Rows are points. Before rounding, the points of a table are all equally far from one centre. They may lie mostly on one side of it. Write the centre, to within rounding.
In the rows, 128 means zero.

Points (9 x 3):
[[145 176 120]
 [150 158 110]
 [143 153 109]
 [116 163 133]
 [165 177 144]
 [129 169 119]
 [149 180 127]
 [174 163 152]
 [127 156 114]]
Centre: [145 151 142]

Points, 19 rows:
[[ 86 140 129 151 163 138 155 163  99 158 164 102]
 [ 98 126 127 171 123  72 141 145 128 160 151  88]
 [ 91 121 138 160  93 114 111 155 115 163 141  84]
 [111 145 163 165 143 112 113 179 107 154 167  98]
 [ 94 122 172 147 127 104 130 166 118 145 129 100]
 [ 94 139 147 152 145  97 117 136 132 148 171  84]
 [ 84 132 139 157 149 128 125 136 128 139 152  69]
 [ 79 132 144 163 127 124 143 170 111 187 127  97]
 [ 94 115 144 176 142 130 142 161 124 184 144 111]
 [103 118 159 143 145 114 137 155 124 164 161  86]
 [ 75 131 152 152 153 103 130 121 119 156 147  95]
 [ 93 169 110 121 131 114 130 160 105 185 160  86]
 [100 122 127 192 117  76 132 138 104 152 149  99]
 [ 86 122 127 136 118 130 133 164 117 172 143  74]
 [ 87 131 137 162 102 100 115 134 126 174 158  98]
 [ 91 121 138 180 132 107 140 169 126 162 126  78]
 [ 83 134 132 153 131  98 126 180 105 173 158  93]
 [ 92 108 150 159 149  97 151 155 116 163 144 112]
 [103 134 147 162 134  98 139 161 125 186 160  85]]
Centre: [123 149 120 153 134 117 127 142 107 152 130 110]

Points:
[[ 80 127 131  97 113 140  82 112 192 127  82 110 147 119 172 121 131 187
   95 130 100 134 131 138]
 [107 110 106  73 128 115  82 147 161 159 111 122 151 119 194 117 137 153
   87 143 107 149 135 139]
 [ 87 104 103 117 152 135  97  97 155 165 133 122 188 122 185  90 136 123
  115 115 105 148 131 139]
 [ 74 124 128  92 108  99  84 115 160 161 103 123 146 131 196 122 157 121
  112 147  95 126 150 143]
 [104 137  80  95 158 144  84 126 166 132 103 158 147 110 176 128 125 134
   93 120  94 125 127 102]
 [103  92 133 138 122 145 108 122 158 148 113 135 161 141 201  87 148 153
   82 130  91 169 144 149]
 [ 86  99 124  83 145 116  89 130 115 135 144 126 164 133 189 102 138 138
   97 138  62 127 134 126]
 [ 78 116 106 104 128 148 105 137 132 131 112 132 146 119 174  93 157 176
   87 117  98 169 153 165]
 [ 57  83 126  92 143 141 112 100 140 135 104 117 168 124 161 104 176 142
   63 155 115 151 152 139]
 [ 79 112 101  89 114 143 111 130 141 185 142 113 168 136 179 132 163 115
   94 125  90 149 138 153]
 [ 61  93 145  98 129 128  85 112 143 146  85 144 147 105 187 105 158 146
   85 142 114 136 135 142]
 [100 136 106 101 117 111 103 125 117 159 110 152 126 141 187  92 156 145
   91 111 109 131 152 153]
 [102  94 117 115 124 141 116 102 140 161  91 132 165 130 173 114 174 132
  108  96  78 142 126 165]
 [ 71  70 134 107 111 142  93 126 127 155  81 128 144 148 190 149 145 123
   96 129 107 142  95 117]
 [ 71 100 111 128 124 118 127 144 135 150  97 151 130 146 190  99 177 141
  121 136  95 156 141 116]
 [ 71 112 104 110 106 142 118 133 145 171  86 127 161 138 181  71 143 130
   66 145  96 124 119 139]
 [ 79 110  97 116 108 159 104 111 142 160 166 129 130 106 172  80 158 145
   69 146  82 124 138 122]
 [ 64 112 125  93 161 139 107 143 154 147  88 144 154 138 143  88 117 135
   97 120 124 144 130 156]
 [114 147 142 116 152 111  98 101 160 130  81 137 165 107 162 122 129 149
   89 108 115 143 123 153]
 [ 94 111 104 117 134 113 133 134 147 141  69 117 156 129 179 101 177 126
   67 146  84 130 140 105]
 [ 93 136 125 119 126 114 152 121 119 186  98 122 156 111 181  80 151 113
  102 125  97 147 151 129]
 [ 98  82 125 102 113 138 101 127 165 162 114 152 134 116 190 135 160 119
  108 137 104 101 142 147]
 [ 95 102 119  61 119 142 125 132 130 167 123 124 159 105 191  88 137 150
   99 143 104 166 152 151]
 [ 76 120 118 121 125 131  76 106 161 181 136 100 156 123 178 122 133 101
   94 149 114 123 124 154]
 [135 106 121 104 154 158  81 144 121 158  95 122 162 133 183 102 158 149
   99 132 108 154 143 156]
 [101  93  97  90 114 110 112 131 127 162 109 122 118  97 154  97 159 142
  102 124  87 144 140 160]
 [ 97  91  99  59 140 162 116  90 130 128  97 135 147 145 169 143 131 146
   79 158 119 128 110 157]
 [ 86  83 126  96 160 129 105 136 136 154 134 125 160 102 151  97 145 177
  129 133 108 139 138 141]
 [ 96 123 116  80  98 167  78 138 134 175  99 115 173 137 171 132 153 104
  111 111 122 153 153 153]]
Centre: [107 123 127 111 109 152 116 113 133 127 116 117 145 131 145 116 135 129
 108 144 113 140 131 112]

Points (27 x 24):
[[137 120 104 156  79 157 129 133 119 145  78  82 160 139 140 135 154 127
  162 116 193 123 165 162]
 [116 127 131 169 100 118 159 134 125 159 109 133 156 145 148 159 146 139
  176 111 202 120 131 159]
 [112 137 120 133  86 144 137 159 110 150  87 102 105 130  90 155 141 121
  170 113 194  92 162 148]
 [132 123 115 135  88 135 164 140 137 164  98  93 131 138 127 158 165 139
  167 103 183 114 144 153]
 [141 134 114 120 108 158 147 125  98 144  99  87 110 139 114 110 149 168
  159 110 163 108 183 165]
 [133 154  93 169  99 130 130 120 117 123  89 103 156 155 115 140 130  92
  185 104 205 105 182 169]
 [126 148  96 116  56 161 106 139 106 150  97  93 126 151 117 155 157 122
  164  98 195 121 161 177]
 [138 107 128 131  78 129 121 155 129 117 101 113 116 143 151 144 133 102
  151 128 193 136 172 176]
 [159 147  89 130  60 148 133 135 121 143  87 108 149 135 143 133 135 143
  157 103 193 124 145 172]
 [125 101 106 120  83 121 131 139 118 113 121  88 126 125 124 147 144 105
  149  74 185  98 168 174]
 [118 113 135 149 103 125 124 144 114 167  74 125 141 109 124 135 147 112
  174 100 170 126 160 176]
 [133 122 138 144  98 160 117 131 111 147  66  97 144 134 131 119 155  97
  168 100 172 133 156 151]
 [133 129 100 113  97 140 134 141 128 153  89  75 145 128 117 128 164 136
  163 110 182 116 168 168]
 [132 127 118 151  86 141 115 141 130 140  88  99 110 167 120 146 135 111
  173 111 200 122 193 153]
 [106 127  88 163  59 105 130 152 124 140  80  89 153 146  98 140 125 130
  147 112 178 119 171 151]
 [125 106 128 109 106 158 108 141 123 165  83 125 151 132 112 151 125 127
  180  91 187 115 181 154]
 [115 119 111 144  81 142 120 147 115 149  98  86 139 145 108 105 137 135
  146  97 143  75 169 162]
 [141 140 137 143 125 135 143 147 125 128  90 103 113 149 118 153 185 142
  168  99 185 121 178 193]
 [142 121  97 133  86 135 115 126 133 135  85  85 108 147 135 147 132 125
  157 104 194 119 174 167]
 [123 127 133 143  93  83 120 156 102 109  90 115 127 127 108 132 144 108
  176 126 177  96 164 128]
 [147 144  98 143  93 135 103 127 123 133  97 122 147 154 100 108 167 101
  186 126 178 101 150 163]
 [136 115 112 129  95 130 114 141 116 128  93  90 133 133 119 112 130 129
  164  96 186  97 129 158]
 [109 125 115 141  95 131 144 142 118 167  98 102 113 132 146 147 131 136
  163 106 187 132 177 182]
 [110 117 140 146  78 145 135 128 143 154 120  91 135 163 133 134 150 117
  148 124 184 101 193 177]
 [138 133 111 172  82 152 134 151 143 134 101 111 169 106 120 144 120 138
  146 119 185 109 161 142]
 [137 112  94 128  99 138 118 140 113 140 111 104 130 116 161 148 124 131
  163 117 186 103 185 159]
 [158 108 125 127  84 158 144 145 111 147 102 106 120 129  91 170 121 100
  166  91 179 107 140 164]]
Centre: [131 143 124 131 104 129 132 120  89 127 108 134 156 161 109 161 140 126
 122 113 160 118 165 156]

Points (27 x 24):
[[207 145 147 137 127 137 134 147 133 121 165 122 100 114 174 153 114 155
  112 110 133 103 124 133]
 [184 151 141 130  93 160  84 130 149 109 113 110  85 139 187 121 126 169
  114 107 142  99 112 116]
 [204 121 136 111 126 142 100 116 141 101 176 117  98 122 158 143 102 147
  105 105 151  85 121 166]
 [194 155 166 145  98 136 129 126 130  98 148 124  96 132 162 161 132 137
  101  91 118  91 139 150]
 [171 165 164 123  95 129 124 139 120  92 135 111  86 107 160 148 109 154
   86  99 148 100 102 163]
 [177 157 157 102  98 151 108 157 115 125 125 124  92 133 166 140 150 150
  118 122 131  98 119 107]
 [170 157 154 132  71 173 115 140 115  94 128 120 106 120 166 142 104 125
   93  85 137  65 122 125]
 [187 149 166 122  98 148 107 127 108  99 153 126  80 128 162 152 106 151
  120 112 143  85 109 130]
 [182 169 157 119 111 138 122 128 134 114 150 112 103 103 186 143 122 142
  109  85 138  51 106 124]
 [175 121 161 139  79 141 104 102 104  74 154 132  98 145 168 143 127 133
  135  93 115  96 147 160]
 [189 154 162 118 102 159 126 142 120  96 158 124  77 117 176 131 108 139
  118  99 137  76 150 123]
 [181 139 135 142  78 140 132 138 115 108 164 129 105 135 200 140 121 141
  116 105 132  65 123 111]
 [157 125 135 136 112 153 127 154 101  92 137 126  78 159 173 119  93 176
  130 113 140 115 112 130]
 [182 150 179 117 110 142 125 155 128  91 145 113  95 107 174 156 152 157
  103 101 140  93 116 114]
 [201 153 142 136 111 134 129 146 125 110 146 117 114 123 177 162 137 158
  125 109 126  77 142 144]
 [220 130 154  89 122 106 126 140 118 111 157 138 102 138 135 131  88 145
   98  96 131  86 111 135]
 [210 163 156 132 102 111 104 132 115 105 141 114  96 129 168 136 106 144
  135 136 126  99 120 105]
 [195 149 143 139  99 135 105 111 128  88 164 133  94 127 154 159 103 119
  106 129 138  77 115 140]
 [191 152 140 118 114 141 120 137 132 108 156 135  99 117 135 154  95 155
   95  99 139 100 172 160]
 [197 149 142 129 107 139 139 120 126 111 148  91  89 122 167 143 140 147
  109 117 124  79 124 132]
 [184 142 177 129 116 154 131 138 144  96 146 120  90 121 171 141 128 135
   76  94 161 112 116 126]
 [187 137 169 104 108 144 121  92 121  76 159 114 106 117 164 156  85 158
  118  90 139  86 111 148]
 [179 144 161 112 113 126 126 154 125  84 135 111  92 122 208 153 112 144
  104  92 146  76 150 134]
 [169 142 170 133  87 141 102 139 128 106 151  99  88 136 187 136  97 142
   97 117 134  61 125 146]
 [181 152 145 147  84 126 122 120 118  77 139 118 103 133 142 168 100 164
  109 106 107 101  88 145]
 [176 157 180 133 129 146 131 168 130  92 157 109  98 124 177 131 127 143
   97 122 121  86 111 125]
 [200 141 158 114 102 147 103 150 159  64 129 118 133 146 196 144 127 148
  111 100 124 104 120 168]]
Centre: [138 115 140 117 104 111 119 135 161  91 128 129 132 112 141 110 109 136
 129 101 125  98 126 122]

Points, 29 rows:
[[189 129 126 141 138 177  98 151  98 114 134 130 150 182 161 162 149 170
   91 123  92 110 129 135]
 [163 132 146 140 127 150 143 154  98 110 127 129 155 168 145 156 137 188
   97 114  81 103 125 157]
 [164 141 132 136 129 160 138 159  94  88 148 146 157 151 163 157 157 165
  102 121 110  92 117 142]
 [177 150 117 130 145 148 108 169  96  99 133 151 164 183 112 161 128 174
  102  95  90  81 102 144]
 [184  98 118 128 139 165 133 137 125  93 134 138 135 168 163 169 135 153
   91 115  84  77 112 154]
 [181 139 112 142 118 169 141 149 121  75 150 136 151 169 150 167 144 154
  107 126  97  81 109 137]
 [169 104 120 134 122 155 129 155 101 110 149 130 161 182 169 158 133 170
  104 116 109  93 112 128]
 [164 116 140 120 120 173 122 148 105  91 117 107 146 157 163 165 133 164
  105 114  91 106  99 113]
 [173 136 148 115 135 152 112 151 133  97 129 122 159 165 158 173 129 165
  115  90  95 119  96 126]
 [163 122 122 136 121 143 146 143 104  88 147 148 142 156 162 143 131 166
  112 120 107  76 117 160]
 [186 131  98 131 151 163 123 140 126 108 116 144 167 185 162 152 148 170
   90 127  83  63 121 121]
 [169 117 129 127 133 150 161 124  93  91 117 147 181 198 143 170 111 158
  102 109  89  94 133 129]
 [191 126 121 143 134 147 113 144 136  92 148 150 154 169 157 157 138 151
  123  99  71 102 124 136]
 [185 115 137 115 146 151 131 136 132  92 123 158 171 186 148 165 160 158
  109 123  84  94 113 145]
 [187 124 131 115 126 151 148 134 144 100 162 131 162 150 154 170 132 179
   98 119 108  87 137 145]
 [173 117 120 118 122 172 117 141  79 114 121 161 151 165 142 173 147 174
   98 114 106  91  98 138]
 [169 119 107 145 130 154 140 139 112  97 137 130 139 173 143 179 142 175
   95 107 103  93 112 117]
 [196 144 126 141 140 154 107 150 103 104 133 149 157 167 161 163 167 150
  115 111  79  84 103 140]
 [167 115 113 136 127 170 143 140 126  90 123 153 168 172 130 175 162 156
  104 107  86  87 119 133]
 [172 135 114 146 138 163 112 140 104 119 130 150 160 188 149 150 148 170
  129 101  87 104 118 142]
 [161 124 137 151 147 133 132 129  92  81 144 142 181 140 162 173 148 154
   87 104  83  95 136 140]
 [167 123 129 147 134 176 133 130 103 109 142 108 151 182 136 151 166 160
   87 136  85  98 109 126]
 [184 154 123 146 131 167 111 122 101  87 143 139 152 178 159 153 159 159
   95 111  99  96 109 127]
 [155 130 125 132 133 162 135 128  94 128 147 150 166 176 166 148 164 164
  107 117  84  90 107 139]
 [186 130 120 150 112 137 129 143 104  89 134 159 140 175 155 167 140 152
   88 121  69  92 112 133]
 [185 138 129 148 126 158 137 144 131  84 151 167 149 167 151 151 146 148
  103 121  95  90 115 127]
 [161 122 134 133 123 150 131 135 107 105 151 143 168 166 180 184 140 161
  112  96 106  77 121 132]
 [153 127 144 130  97 142 137 161  80 113 116 139 152 193 155 157 135 142
  103 118  90 103 111 154]
 [167 113 134 131 149 162 151 132 109  96 144 101 151 168 170 170 143 146
  106 120 122 104 127 141]]
Centre: [161 143 123 113 134 141 110 129 112 122 125 128 165 152 128 159 119 126
  96 131  98  87 132 135]

Points (30 x 24):
[[120 152 145 165 181 127 154 150 153  94  96 116  79 108 115 103 170 112
   83 110 105 126 116  99]
 [103 127 122 172 165 148 152 157 137  92  79 107 101  86  92 128 155 127
  115 143  77  86 138 111]
 [112 126 146 187 176 126 159 139 162  80 116 100  91 126 116 123 148  76
  116 132  75 103 122 119]
 [118 116 150 188 164 145 154 139 164  98 134  87  89 123 131 105 147 106
   82 140  87 128 176 118]
 [155  82 141 170 149 157 156 153 132 107  89 117  86 112  98 100 129 103
  115 142  82 122 131 124]
 [113 128 162 194 155 125 157 138 126 118 117 119  99 105 101  74 142 107
  108 129  52  89 148 142]
 [124 113 144 172 167 123 160 130 126 112 142 111 101  98 109 114 146  94
  118 140  45 142 178 110]
 [121 140 123 187 162 102 162 136 119 114 105  95 104 103 101  99 145 101
  118 106  56 127 151 161]
 [106 105 121 154 164 107 168 132 131 118 107 115 119 130 137  98 143 106
  106 152  44  97 108 111]
 [115 134 136 190 198 134 147 145 157 129 140  95 109 133 127 121 141 123
   97 149  67  89 137 121]
 [120 122 141 152 150 129 151 135 151  69 143 138  92  87 111 109 152 114
   95 173  72  94 122 145]
 [134 124 133 168 151 130 143 192 161 104 116  85  81 105 109 113 137 112
  108 149  59 108 153 101]
 [138 111 142 181 185 116 136 116 150 128  92 106 113 122 101 112 137  92
  134 137  79 112 124 108]
 [130 149 146 192 157 116 110 132 119 117  99 121  91 130 122  90 145  99
  118  95  74 113 139 109]
 [114 155 166 184 184 135 166 157 139 119 105 110  70 101 120 144 138 122
  116 141 120 126 128 145]
 [129 147 143 162 156 102 165 161 128  90 128  99  81 115 144 117 143 139
   97 126  51 119 147 103]
 [103 152 137 185 176 123 136 144 144 115 133 121  61 130 112 115 161 131
  104 152 100 131 156  89]
 [135 133 139 175 154 125 159 135 130  87  79 130  93 108 101 103 151 145
  115 121  82 117 172 111]
 [105 118 145 195 161 131 124 134 119 136 144  90  85 120 102 128 146 119
  118 189  82 125 142 130]
 [125 137 120 180 187 107 162 147 160 114 143 147  92 113 136 135 135 117
  107 150  70 112 140 130]
 [107  89 142 188 168 140 107 143 129 100 129 101  94 105 104  93 128 113
  124 158  70 109 150 140]
 [128 116 146 123 167 112 165 148 159 139 136  65 122 101  69 130 153 106
   94 139  89 103 137 117]
 [109 147 113 184 167 104 159 120 130 128 122 133 109  93  95 113 135 127
   92 138 107 111 162 158]
 [115 118 126 185 172 138 125 137 145  74  95 116 119 133 112 112 153 107
  118 147  63 103 143 107]
 [144 125 138 157 186 106 144 139 144 111 121  91  73 122 102 148 132 100
  109 143  70 106 135 132]
 [122 160 139 163 178 133 139 136 134 106 102  89  82 103 110  83 117 101
  136 135  86 121 129  99]
 [125 129 146 172 165 126 144 139 113  87 106  84  95 133 117 103 149 122
  102 110  77 111 173  95]
 [130 118 140 166 192 118 124 166 154 131 117 132 100 120 136 116 146  83
  101 148  87 111 171 122]
 [137 116 151 173 155 117 162 116 160 119 140  79  82 117 112 102 112 101
  133 146  64 118 125 122]
 [110 144 134 194 148 163 125 146 113  87 129 143  88  99 113 143 130 108
  127 114  65 143 138 116]]
Centre: [106 129 141 141 135 135 140 150 141 124 132 116 114 122 115 117 152 123
 125 124  96 125 131 134]
